Rows are points. Each copy is the shape, with its points in the same order, turned, moved and blurred by noise. Say if it was mirrored as well.

Shape, 9 rows:
-.49, -.57, -.03
-.53, .30, -.26
-.07, -.36, -.19
-.13, .33, .85
-.31, -.28, .02
.23, .23, -.30
.31, .31, .33
.33, .32, .06
.35, .08, -.25
Copy 1 (9 x 3):
.53, -.53, .55
-.16, -.23, .68
.22, -.46, .07
.34, .75, .23
.39, -.30, .36
-.24, -.17, -.03
-.07, .28, -.16
-.06, .11, -.10
-.10, -.35, -.18
Copy 1 is: only turned
Copy 2 (9 x 3):
-.11, .36, .70
-.29, -.47, .46
-.13, .31, .23
.88, -.41, .34
-.02, .13, .50
-.14, -.21, -.23
.49, -.25, -.18
.25, -.28, -.26
-.04, -.05, -.27
Copy 2 is: mirrored

Shape (7 x 4):
-.51, .53, -.15, -.10
.11, -.25, -.57, .05
-.35, -.13, -.50, .01
-.23, -.15, .21, .23
.20, -.41, .23, -.68
.52, -.40, .37, -.18
-.36, .07, -.25, .05
Copy 1:
-.83, -.16, .18, -.31
.20, -.65, -.09, -.49
-.19, -.73, -.23, -.32
-.08, .02, -.35, .00
.31, -.42, .43, .54
.54, -.03, .20, .24
-.34, -.38, -.12, -.30
Copy 1 is: only turned
Copy 2 (7 x 4):
-.26, .58, .10, .36
-.34, -.32, -.07, -.19
-.51, -.09, .20, .04
.13, .08, .53, -.11
.46, -.62, .07, .39
.67, -.48, -.02, -.04
-.25, .05, .27, .02
Copy 2 is: mirrored

Shape (11 x 6):
-.57, -.23, .10, .16, -.17, .05
.14, .04, -.34, -.38, -.40, .01
-.48, .02, .31, .09, .49, -.11
-.17, .55, .02, .64, -.25, -.64
-.17, -.21, .13, .04, .18, -.17
.03, .21, -.28, -.63, -.05, .15
-.28, .11, -.39, .69, -.06, -.36
-.12, .28, .18, .86, -.16, -.16
-.07, .36, -.17, .72, -.21, -.33
-.18, -.58, .24, -.12, .21, -.06
-.07, .08, -.27, -.58, -.38, -.22
Copy 1:
.24, .07, .37, -.62, -.32, .03
-.29, .39, .00, .02, -.08, .29
.70, -.14, .34, -.30, .09, -.15
-.33, -.61, .84, -.17, .14, -.15
.33, -.07, .10, -.35, .11, .10
.04, .45, -.03, .31, .02, .20
-.28, -.27, .49, -.52, .11, -.45
-.12, -.71, .49, -.31, -.27, -.25
-.36, -.52, .53, -.27, -.08, -.29
.54, .00, -.11, -.58, .01, .31
-.19, .49, .27, .07, .07, .46
Copy 1 is: mirrored
Copy 2 (11 x 6):
-.23, -.36, -.02, .51, .12, -.13
-.09, -.01, -.09, -.48, .06, -.31
.50, -.20, .19, .70, .14, -.19
.53, -.65, -.68, .25, -.47, -.08
.17, -.19, .18, .37, -.09, -.33
.17, .16, .05, -.39, .38, -.27
.17, -.23, -.72, .49, -.37, -.36
.26, -.34, -.49, .51, -.59, .21
.27, -.30, -.71, .30, -.50, -.07
-.04, -.12, .53, .43, -.07, -.42
-.01, -.28, -.05, -.48, .28, -.46
Copy 2 is: mirrored
Copy 3:
.13, -.35, .18, .13, -.26, -.35
.21, .38, -.16, -.50, -.38, -.10
-.44, -.07, .31, .50, -.03, -.21
.01, .16, -.49, .78, -.83, -.06
-.25, -.10, .00, .15, -.01, -.12
-.10, .60, .22, -.47, -.28, -.14
-.08, -.29, -.30, .37, -.77, .26
.35, -.10, -.21, .83, -.47, .15
.18, .01, -.33, .56, -.71, .25
-.15, -.23, .04, -.07, .32, -.26
-.07, .45, -.17, -.48, -.46, -.39
Copy 3 is: only turned
